Rows are points. A path goes straight from each point to the next, and from the last back to the first. The post is the endless flat space through its rows: a point in 2 columns, a line in 3, a plane in 4, and so on, so that a path can go around it. How many times does the path go around the post? Going back the other way cancels.

Post (2 x 3):
[[ 2.0  2.4 -2.5]
 [ 1.3 -2.0  1.5]]
Path, 26 rows:
[[ 1.1 -0.1 -1.2]
 [-1.0  3.3 -2.9]
 [ 1.2  6.5 -3.4]
 [ 3.6 -0.5  0.8]
 [ 6.8  0.8 -3.2]
 [ 4.2  1.4  0.0]
 [ 0.1  0.7  0.4]
 [-2.7  1.3 -1.0]
 [ 1.4 -6.8  1.0]
 [ 2.8  1.2 -2.7]
 [ 1.2  0.9 -2.1]
 [-0.7  4.9 -3.1]
 [ 1.9  1.9  2.4]
 [ 4.0  2.7 -1.6]
 [ 4.5 -0.4 -3.5]
 [-0.1 -0.7 -0.8]
 [ 0.5  5.7 -3.9]
 [ 0.7  2.7  1.2]
 [ 4.4 -3.4  4.0]
 [ 2.9 -6.9  2.1]
 [ 1.3  1.4 -2.3]
 [-0.2  1.1 -1.4]
 [-1.2  1.5 -1.2]
 [-0.6 -0.4  4.3]
 [ 4.9 -1.7  2.5]
 [ 4.9 -2.8 -0.5]]
Times around: 3

Post (5 x 6):
[[ 1.8  2.7  2.9  4.3  1.2 -0.8]
 [-4.9 -2.7  1.3 -2.4  1.9 -1.3]
 [ 4.6  1.9 -1.0  2.9  2.1 -0.4]
 [ 2.2  2.3  0.3 -0.5  0.6 -1.4]
 [-4.4 -1.0  0.4 -1.8  0.6  1.4]]
Path:
[[ 3.0  1.1  1.2  0.2  1.9 -0.7]
 [ 4.6  2.7 -0.8 -0.1  3.5 -1.5]
 [-2.7 -3.3 -2.1 -7.6  2.7 -1.6]
 [ 2.7 -0.3  0.5  3.6  5.3 -1.2]
 [ 1.5  2.7 -3.4 -0.5  2.6 -0.3]
 [-3.9  2.9 -0.6  2.4 -0.7 -1.5]
 [ 0.3  5.9 -1.7  2.5 -0.9 -1.4]
 [ 2.5 -3.1 -6.3 -0.4 -1.3  3.8]
 [ 2.6 -1.4  4.8  1.7  0.8  0.3]
 [ 0.0  0.9  0.8  2.1  1.9  6.7]
 [ 3.5  3.1 -2.6 -3.7  4.7 -3.0]
 [ 1.0  6.5  2.0  3.5  1.0 -5.9]
 [-1.1  2.4 -2.2 -3.2 -4.7 -0.6]
 [ 1.0 -5.7  1.8  2.6  2.4  0.5]
 [-2.5 -0.2  5.4  0.1 -1.1 -2.3]
 [-6.9 -0.4  2.5  0.9 -0.2 -2.9]
 [-1.7 -1.4 -1.7  4.4 -0.7  2.9]
 [ 2.3 -1.0  5.5  6.9  2.5 -1.5]
 [ 0.3 -2.1  4.9  1.0  4.6 -2.2]
 [-4.1  2.6  1.0  1.1  0.5  4.2]
 [-1.6 -0.8 -2.7 -0.5  2.3 -1.4]
 [-0.1  2.6 -0.3  0.4 -2.6 -0.6]
 [-0.7 -3.5 -3.6 -3.5 -0.2  3.8]
 [ 5.2 -3.0 -1.8  1.6  3.1  3.8]
 [-1.9 -7.2 -0.2  1.6  3.5  0.3]
 [ 1.0 -0.3  1.1 -2.1  2.4 -1.6]
 [-1.5 -0.8  1.3  0.6  4.4 -2.5]
 [ 2.2  1.0 -4.2 -1.1  2.1 -0.3]
 [-0.7  1.8  2.9  3.5 -0.2 -2.6]
 [ 4.2  1.8  2.5  6.2 -1.2  2.3]]
Times around: 4
